Every row gives one point. A path goes straight from each point to the next, and from the last back to the first. The post is the endless flat space through its rows: a point in 2 columns, a line in 3, a plane in 4, and so on, so that a path can go around it. How many times does the path go around the post? Going back the other way cancels.

Post:
[[-15  -1]]
Path (8 x 2):
[[ 14  -9]
 [ 22  38]
 [-34  42]
 [-64  -6]
 [-51 -62]
 [-32 -21]
 [-64 -23]
 [-14 -43]]
Times around: 1

Post (5 x 6):
[[ 25 -17  51 -83 -21  90]
 [ 26  -9  33  78  -2 -14]
 [-29  15 -21 -11  18 -59]
 [-24  40   1   6 -29 -46]
 [ -4  20 -35  55 -12 -20]]
Path:
[[-19   7   5  25   4 -14]
 [-19 -38  24 -34 -21 -41]
 [ 10   2 -44 -41 -34   9]
 [-39 -12  -5  81  -5 -73]
 [-34 -10  52  40  35 -37]
 [ 14  12  46 -28  19  27]
 [ 14  35 -17 -20 -24  95]
 [ -1  21  53 -10  34  -4]
 [ 19  61 -57  48  -9 -16]
 [ 15   6 -11  59 -24 -53]
 [ 16 -31  29  25 -38  22]
 [-20 -18  86  59   9  -7]]
Times around: 1

Post:
[[  1 -12 -12  21   0   0   0 -32   5]
 [ 15  -8  -8 -11   5 -32 -11  29  12]
 [ 15   4  -3   2 -23  16  -3 -24  10]
 [ -1  26  20  71  12 -19  19  35 -10]
 [ 17  -4 -22   4   4  26  17  11  14]
 [-29  27 -20 -40  40 -17 -10   7 -40]
 [ -3 -25   4 -20 -23  -3  20 -28  21]
 [ -5 -23 -17  -5 -14  31  -6 -12 -49]]
Path (22 x 9):
[[ 43  52 -65  11  16  55   2  -4 -27]
 [ 42  33   0  18  24  -5 -26  -2 -46]
 [ 16  -2 -37  14  12 -24  -6 -18 -51]
 [-22   4 -64   1   6  21  30 -44  12]
 [-62  31  -1  30  -5  -1 -19 -22 -44]
 [ -5 -27 -30  -8 -16  65  28 -26  10]
 [-25  71   1  19  13 -29  -8  -6 -16]
 [ 17  -9 -40 -18   6 -21 -10 -21 -35]
 [ 23 -17  -1 -27   5  31  28 -27 -22]
 [  5 -19   3  18  18  19  22 -39  -8]
 [  6  28   6  22 -10 -27 -36 -95   5]
 [ 28 -61 -13 -14 -30  -9 -11 -50   0]
 [ 18 -86  -2  43  -7 -27  -5 -10  12]
 [  0 -11  19  33 -18   3 -11 -13   9]
 [-13  52 -11   1   3  31 -18 -14 -12]
 [-18 -11 -41  -4  -1 -33 -18  20   4]
 [-13   1 -22  20  17   1 -46 -30  25]
 [-13 -36  73 -63 -44  -6  48  44  13]
 [ -6 -11  -4 -10  15  11 -12 -21 -49]
 [ -4   4 -35   7  26  34  -5 -57  18]
 [-10   8   8  20 -28   0 -14 -23  48]
 [ -9  31 -42  -2  -2  -3 -45 -24 -27]]
Times around: 1
